Rows are points. Examples show where two turns around zero, p and q, send a point. Where does a point land after both, in the order given? Backwards means that the second turn is done in reverse. Each puzzle has new turns, and all numbers are rounded.
In the rows, zero is written as 128.

Turn p:
[124 103] -> [110 110]
[122 154] -> [138 153]
[160 137] -> [159 117]
[138  80] -> [108  83]
[ 97 166] -> [125 177]
Turn q:
[137 127] -> [133 120]
[134 104] -> [113 108]
[ 73 131] -> [ 95 172]
[168 150] -> [171 111]
Where do these land?
q, then p: [194 148] -> [153  64]
p, then q: [107 108] -> [106 147]
q, then p: [104 143] -> [141 153]
p, then q backwards: [128 130] -> [127 130]
p, then q: [106 112] -> [110 149]

Turn p:
[ 81 113 128 146] -> [ 92 113 105 154]
[138 177  90 106] -> [167 141  89  93]
[148 112 164 163] -> [131 135 167 168]
[161 140 145  95] -> [141 155 154  95]
[112  97 114 130] -> [109  96 127 130]
Turn q:
[ 88 106 145 129] -> [ 91  96 125 124]
[139 136  99  78] -> [158 135  78 125]
[144 171 103 111] -> [146 174 103 131]
[132 122 154 130] -> [125 119 143 108]
[136 105 139 192] -> [118 116 191 153]
Where do these land?
p, then q: [ 81 144 125 141] -> [112 138 117 174]
q, then p: [114 152 157 105] -> [114 134 104  91]
q, then p: [136 156 169 135] -> [110 167 122 101]
p, then q: [141  77  98 134] -> [136  70 142 120]
p, then q: [169 110  91 125] -> [169  95 137 106]
